Rows are points. Each copy is the shape, with its points in the same order, turned, moved and blurred by noise. Say if it was mirrored as well.

Shape (9 x 3):
[[  3  19 -34]
 [-25 -44  34]
 [ 43   0  27]
 [-15  -1 -14]
 [ 34 -28 -38]
 [ -6  21 -18]
 [-21 -24  13]
 [ 17 -50  30]
 [  2 -57 -39]]
Copy 1 (9 x 3):
[[-17  23  -3]
 [ -1 -36  69]
 [ 25 -39  -9]
 [-13  10  27]
 [-45 -23 -13]
 [ -4  24  11]
 [ -7 -14  51]
 [ -4 -61  35]
 [-64 -28  25]]
Copy 1 is: only turned
Copy 2, 9 rows:
[[-10 -39 -25]
 [-31  41  28]
 [ 22  31 -24]
 [-15 -17  -2]
 [-35  -2 -50]
 [  0 -35 -18]
 [-27  13  22]
 [-17  49   2]
 [-67   8 -39]]
Copy 2 is: mirrored

Shape:
[[-50  30 -20  19]
 [-22   8  10  -2]
 [ -6  25 -21 -31]
 [-25  40  17 -17]
 [ 60 -39  14  39]
 [ 45 -33  23  58]
 [-21 -10   3 -39]
 [ -8 -13   0 -32]]
Copy 1:
[[-62 -36  13  -4]
 [-11 -14  10   1]
 [-20   5   9 -44]
 [-23  12  29   1]
 [ 56 -11 -68   4]
 [ 41 -27 -67  22]
 [  6 -15  35 -28]
 [ 12 -22  26 -25]]
Copy 1 is: only turned
Copy 2:
[[-31  27 -20 -40]
 [-26  -5  -3  -6]
 [  4   4  27 -21]
 [-39  10  27 -10]
 [ 29 -17 -40  75]
 [ 11  -6 -55  70]
 [-15 -39  17 -19]
 [ -4 -37  10  -6]]
Copy 2 is: only turned
Copy 3 (8 x 4):
[[ 38 -63 -11  20]
 [ -4 -32  10  -2]
 [  1 -43 -10 -38]
 [ 20 -37  34 -20]
 [-36  53 -21  19]
 [-32  50 -12  37]
 [-30 -44  20 -15]
 [-35 -29  11 -28]]
Copy 3 is: mirrored

Shape (13 x 8):
[[  6  26  33 -13 -15  17   6 -62]
 [ 44 -15 -13   8  -9 -62 -29  21]
 [-20  26  41  20 -44 -22   1  25]
 [-16  25  50 -11 -32 -57  36  -3]
 [-58  44 -25 -31 -55  10  33 -11]
 [-21  12   5   0 -49  50  17 -23]
 [ 36 -25 -30 -41 -15  -7 -15   1]
 [-24 -13 -22 -35 -17   5  32  14]
 [ 25  34   6   5 -25  28  49 -30]
 [ 39 -14 -26 -12   9 -24 -41  28]
 [ 14 -12 -27 -38  16   4 -21  46]
 [ -5 -16  -4  20  11 -44  -6   4]
 [ 14  69  34  23 -11  17  14 -49]]
Copy 1 (13 x 8):
[[ 14   9   3  16 -52  51 -12 -19]
 [ 69 -35   1   4 -30 -67 -15  -4]
 [-10  10 -35  16 -39 -29 -38  31]
 [-20  22  -4   6 -81 -37 -17  10]
 [-59  -8 -48  17 -27   7  41  -9]
 [ -6  -8 -37  41 -21  47  12  18]
 [ 61 -47  -2 -10 -26 -11  36   8]
 [ -4 -17  -5  12 -19  -7  55  26]
 [ 26  39 -27  36 -39  30  20  -9]
 [ 72 -39   3 -16   4 -41   3   4]
 [ 48 -25  -1 -36  17 -25  29  30]
 [ 25 -18  28  27 -16 -43 -15   5]
 [ 14  49 -21  24 -28  43 -33 -36]]
Copy 1 is: only turned
Copy 2:
[[ 18 -22 -34  56   3 -41  -9  -6]
 [ 27 -15  45 -44 -13 -11  27 -15]
 [ 31   5  32  31 -46  -5  -4  47]
 [ 45   7   4  22 -40 -59  23  45]
 [-55  -9 -11  22 -50 -50 -31  50]
 [-16 -39 -31  51 -30   1 -29  31]
 [  0 -45  -7 -40   1 -23 -16 -11]
 [-21 -22 -29 -24 -12 -16  -5  50]
 [  6 -19 -50  36 -46 -13   7 -15]
 [  7  -5  29 -43  12  16  -2 -24]
 [ -1   0   1 -56  15  16 -28   8]
 [  6  -2  33  -7  -8 -12  43  23]
 [ 13   9 -30  83 -45 -21   3 -24]]
Copy 2 is: mirrored
Copy 3, 13 rows:
[[ 53  36   8  26 -24  -5   0 -14]
 [  2  -2 -78 -11  29   3 -29  42]
 [ -1  24 -77  22 -20  19  15 -39]
 [ -8  74 -57   1 -25   7  -9 -28]
 [ -4  19  -9  26 -80  68 -18 -27]
 [ 30 -14   1  13 -52  25  14 -37]
 [ 25 -20 -17 -31  14  34 -40  18]
 [-24  -5  -4 -17 -25  44 -22 -20]
 [ 28  27   6  -4 -42  18  42   5]
 [  8 -24 -47  -6  47  28 -27  33]
 [-10 -27 -20 -10  46  58 -24   2]
 [-28   1 -45  13  13 -12 -22  13]
 [ 46  49  -8  51 -29   9  42   2]]
Copy 3 is: mirrored

Shape, 15 rows:
[[-20 -47  30  -2   4 -16  26 -30  30  -1  31]
 [-15  30 -28 -16  29  25 -17 -30  35  -1 -40]
 [ 30 -16   8 -32 -20 -13 -25  12  13  46  -8]
 [-66  46  14  15 -12  24 -32  -7  -2  24  36]
 [ -8 -29  29 -37 -25   6  36 -12  48 -42 -11]
 [ 15  16  37  22  36 -19  52  38 -14 -10  19]
 [  9 -13 -26 -19 -39   0 -15 -11 -61  35  -5]
 [ 40  21 -35   8 -32 -28  32  16  16  23  11]
 [-58  32  60  36  11 -55 -19 -14  -8 -21  70]
 [ 31 -11  10  -4  31 -14   1 -30  -4  54 -13]
 [-36  61  -2 -28  36  30 -22   4 -23  12  55]
 [-68  34   6   6   3  17 -34  -2 -49  50  34]
 [-47   9 -23 -32 -24 -36  25  45  40 -18  13]
 [ 10  -6 -34   9  -1  -2 -46 -15 -10  32  15]
 [  5  36 -31  46  19  12   1  77  11   5   5]]
Copy 1:
[[-17  28 -31  23  11  -2  38 -47 -27 -21 -26]
 [  4 -31 -17 -38 -16 -39  -3  14  44 -35  -7]
 [ -4 -41   2  14   1 -10  31   0 -19  17  32]
 [ -9  48  26  14  -3  25   5  20  58 -19  17]
 [-10   6 -57  -8 -24 -11  48   1 -12   5 -65]
 [ 32  50 -25  -9 -48 -12 -18 -49 -37  35   2]
 [ -8 -43  62 -13  21  21 -11 -14 -13  22  -6]
 [ 29 -38 -12  -8 -18  31  18 -55   5  42  12]
 [-12  92 -29  45  22  33 -39 -14  12  -9  14]
 [ -4 -31  19  14  -5 -54  -4 -48 -12  -8  20]
 [ -6  19  33   7 -51  25 -33  19  26 -46  26]
 [-22  44  68  -5   4  24  -9   2  41 -19  41]
 [-23  11 -56 -47 -24  53  36  -5   2  17  11]
 [ 19 -37  25   0  26   7  -1  -4  11 -22  29]
 [ 73  22  -1 -53 -33  14   3 -12  11  14  54]]
Copy 1 is: only turned
Copy 2:
[[ -3 -10  23  -4  17 -27  -2 -33  31  68 -11]
 [ 47 -31  24  18  39  12 -18 -44  49 -35  27]
 [-26 -13 -31  22   4  39   7 -14  18   4  25]
 [ 45  19  60  -6  -3  62 -16  -5  50   5 -33]
 [ -3 -40  16  53   3 -32   4 -73  30  29 -20]
 [ 14  22  18  -6  22 -45  39  14 -12  -6 -41]
 [-46 -13  37  12  -7  51 -30  -7 -15 -20  17]
 [-47  26  -9  13  -4 -22 -11  -1  39 -39  12]
 [ 44  15  19 -31   1   5 -38  25  40  54 -94]
 [ -6  -1  -5   1  55  10  -8  -7  -9   9  42]
 [ 34  -3  41 -59  14  56   4 -26  26 -34 -42]
 [ 27   6  68 -30  14  82  -9  14  30  -3 -26]
 [-31 -39  21  22  -1 -16  18  -3  87 -10 -54]
 [  1 -15  13 -26 -11  31 -37  11  29  -7  40]
 [ 36   6  21  -4 -28 -14  44  34  43 -62  -1]]
Copy 2 is: only turned

Shape:
[[-41 -41 -46  21 -20  32 -25 -18  -4  37  13 -19]
 [ 49 -14  12 -29  22   5   5  45 -36   2 -30  13]
 [-45   3 -44   5   8  46   4 -47 -53   2   5 -13]
 [ 37  -9  11  -8 -29  -2  44   8  12 -24 -16 -18]
 [-17 -20 -27  17  10  40 -15 -11   8  24  39 -15]
 [ -3  23  13 -11 -14 -13   7  36  -4   1 -54 -35]
 [ 34  25   0 -62  22   7  -1   7  26  17 -55   6]
 [-51   3 -50   7 -37  35  18 -13 -18  69  48  29]
 [ 21  25  82 -30  20  24  14  13   3  18 -39  -6]
 [ 41  31  68 -60 -26  29 -48   0 -12 -51 -70  23]
 [ 22 -25  32 -34   8 -42  13 -22  -4   7 -38   4]
 [ -3   3  24   1  19   6   5  17  15 -27 -56  42]
 [  1  24 -49  38   4   8 -12 -38 -12  12  30  -2]
 [-60  11 -34 -36  21  14 -24  -6 -13  -3  68  11]
 [-16   7 -20  36 -17 -10 -31 -15 -31  23  16  -4]]
Copy 1 (15 x 12):
[[ 28  32  11  71 -67  30  -3  24 -11  -2 -18   8]
 [ 24 -17 -16   4  32  26  79  -1 -49  -9 -10 -27]
 [-12  19   9  39 -34  82 -26  25 -21 -28  12   9]
 [ 14 -44 -39  19   3   4  26 -41 -16  31  -2  -3]
 [ 21  24   7  60 -30  40  17  14  29  -8 -19   5]
 [  8 -43 -34  -9 -45   1  45  -8 -26 -13  11 -34]
 [ 21  26 -53 -36 -14  27  70 -23 -15   6   8 -33]
 [-25  45  60  53 -61  34  20  12  -4  19   6  43]
 [ -3 -19 -18 -48  -2  15  60 -43  -5 -31 -46 -33]
 [ 60 -14 -47 -92  22   0  28 -32 -46 -49  -8  12]
 [ 10  14 -27   0  12  -9  16 -38 -43   8 -10 -59]
 [-12  -2 -55 -30   7  -8  33  21 -27  -5 -32  -4]
 [ 12  11  21  33 -12  44 -11  37  31  20  24  -5]
 [-16  61   7  57 -13  21  18  13  20 -59  42  23]
 [ 21   2  37  26 -29   9  -6  37  -4  -7   9 -16]]
Copy 1 is: mirrored
Copy 2, 15 rows:
[[ -1  47  -2  -5 -13  59 -24 -45  13  11 -24  37]
 [ 13 -21 -10 -12  16 -56  56 -32   9  18  11  26]
 [-16  80  -5 -28 -29  17 -15 -24 -15  44  13  -2]
 [-15 -55 -25 -32 -13  11  45 -21  -8  15  -2 -15]
 [-21  20  23  11  -1  37 -20 -34   6  35 -17  17]
 [-33 -21 -65  -8 -28 -23  29 -19  11 -17   6  27]
 [-15 -22 -32  -7 -19 -32  48 -13  85  24  17   0]
 [ 13  52   8  14 -63  34 -14 -39  -4  62 -72  15]
 [-45 -37  -2 -14 -29 -73  22 -54  42 -10  11 -23]
 [  1 -27  19 -32 -50 -61  58   9  41 -59  65 -14]
 [ 10 -34 -37 -58   7 -33   8 -23  40   0 -11 -17]
 [-10   5 -22   7  12 -28  48  -9  31 -31  -2 -38]
 [ 11  22 -18  21 -17  30 -39  -5 -12  55   8  -5]
 [-30  54  34  -7 -15   3 -20  44   8  52 -40  23]
 [ 22  19 -19   6 -21   8 -43 -14 -17  10 -11  22]]
Copy 2 is: mirrored
Copy 3 (15 x 12):
[[-30 -53  -5  13 -46  10 -38  17 -26 -25 -12  11]
 [-10  79  29 -12  21   3 -10   5  -7  27 -23  -1]
 [-17 -23 -30  39 -10   4 -52  17  -9  15  29  52]
 [  4  34 -12   0  -2  15  12  19  25  27  -9 -56]
 [-31 -40  11 -13 -41  42 -43   0   3   7   0  14]
 [-23  34   1 -12   1 -39 -22 -20  14   6  10 -56]
 [ 24  38   6 -39  12 -37 -39 -10  40  38 -42  -6]
 [-21 -88   7 -12 -12 -10  -7  33 -53  28  21  33]
 [ 10  30  54 -25  47  -9 -23 -26  63  17   3 -24]
 [ 66  70 -13 -23  73 -10  -9 -54  41 -43 -17 -10]
 [ -6  32  16  34  14 -30   8 -19  40  18 -54 -16]
 [-23  46   3 -25  17 -21  10  17  60 -18   1   4]
 [-13 -20 -19   8 -62   9 -13 -22   5  24  25  40]
 [-51 -41 -46 -23  17  19 -35 -27  -9  34 -11  52]
 [-25 -21   0  16 -37 -12   2 -28 -22  -8  10  17]]
Copy 3 is: mirrored
